Each row is a point. Two turns around zero, p and q, are shown by what they do to some points. Write where each new point lands after one turn and then the other. Backwards means that the second turn is done in reverse. Each puzzle has new turns, and all numbers are rounded.
In the rows, 128 means zero.

Turn p:
[167 170 150] -> [178 157 148]
[110 154 117] -> [124 154 107]
[118 110 160] -> [108 126 160]
[172 105  97] -> [161  82 114]
[109 133  99] -> [116 131  95]
[ 92  97 145] -> [ 81 119 143]
Turn q:
[147  87 130] -> [154  92 134]
[ 61  93 175] -> [ 73  92 188]
[122 148 109] -> [117 143 107]
[142 141 113] -> [138 140 109]
[137 146 113] -> [132 144 109]
[159 153 129] -> [154 157 121]
Where do these land?
q, then p backwards: [162 108 136] -> [168 131 126]
q, then p: [ 96 156 183] -> [107 184 164]
p, then q: [151 124 108] -> [151 111 116]
q, then p: [ 91 109 127] -> [ 87 121 132]
q, then p: [140 144  85] -> [142 121  83]

Turn p:
[113 137 112  84] -> [ 99 154 110 103]
[ 70 147 107 135] -> [ 92 148  99 169]
[103 102 146 138] -> [104 114 153 147]
[132 137  95 108] -> [122 133  95 108]
[148 131 112 130] -> [143 120 113 117]
[148 148 176 182] -> [183 129 166 168]
[182  94 147 120] -> [154  97 160  85]
Turn q:
[161 161 112 163] -> [170 167 130 148]
[136 123  99  95] -> [125 134  97  96]
[123 119 128  86] -> [106 120 120  92]
[107 108  90 103] -> [106 118  81 116]
[ 99 166 204 137] -> [ 91 139 207 147]
[144 112 135 154] -> [155 112 135 143]
[126 107 129 158] -> [142 106 126 154]
Where do these land?
q, then p: [173  93 168 102] -> [116 122 173  70]
p, then q: [114 120  77 136] -> [124 118  77 143]
q, then p backwards: [125 157 116 116] -> [116 149 130 104]
q, then p: [134  71 163 122] -> [101  88 167 102]
p, then q backwards: [114 166 129 105] -> [129 168 104 122]
p, then q: [120 166 126 183] -> [184 141 124 164]
p, then q: [116 124 118 132] -> [124 124 118 140]

Turn p:
[120 120 141 112 170 189] -> [104 131 153 189 154 149]
[169 124 139 114 132  95] -> [178 143 124 123 134 110]
[103 127 138 134  99 111] -> [117 118 140  90 122 125]
[ 93 131 137 126 108  98] -> [114 111 137  87 133 110]
[109 107 120 117 111 204] -> [ 99 106 151 157 128 194]
[111 112 136 155 106 117] -> [118 122 146 104  98 123]
[210 204 121 126 151  97] -> [173 205  56 131 151 109]
[ 97 106 101 116 129 137] -> [112  83 128 136 128 134]
[140 121 120 151 145 103] -> [139 133 118 134 105  98]
Turn q:
[ 85 166  79 142 149 101] -> [100 126 137 170  70  96]
[123  82 111 129  99 166] -> [145  84 113  92 117 157]
[154 129  96 123 117 142] -> [141 121  88 122 119 119]
[143 180 141 129 160 122] -> [100 174 116 157 139 117]
[164 136 145 161  97 127] -> [170 165 118 120 127 148]
[117  83 143 159 141 148] -> [137  99 142 137 136 179]
[145 116 163  96 174 100] -> [117 127 146 152 192 109]
[ 93 132 146  84  88 118] -> [115 127 164  75 124  98]
Where do these land?
p, then q: [172  90 116 182 139 112] -> [190 165 121 100 103 119]
p, then q: [ 77 135 143 115 156 162] -> [ 96 115 175 152 123 159]
q, then p: [128 104 119 117 144 166] -> [120  90 136 156 121 137]
p, then q: [106 143 113 138 106 131] -> [110 103 131 108 116 119]
p, then q: [ 99 140 159  82  94  95] -> [ 94 107 132 133 191 103]
q, then p: [148 110 101 125 171 128] -> [122 111 121 150  82 109]
q, then p backwards: [165 174 144 137  87 102] -> [181 158 162 150 131  99]
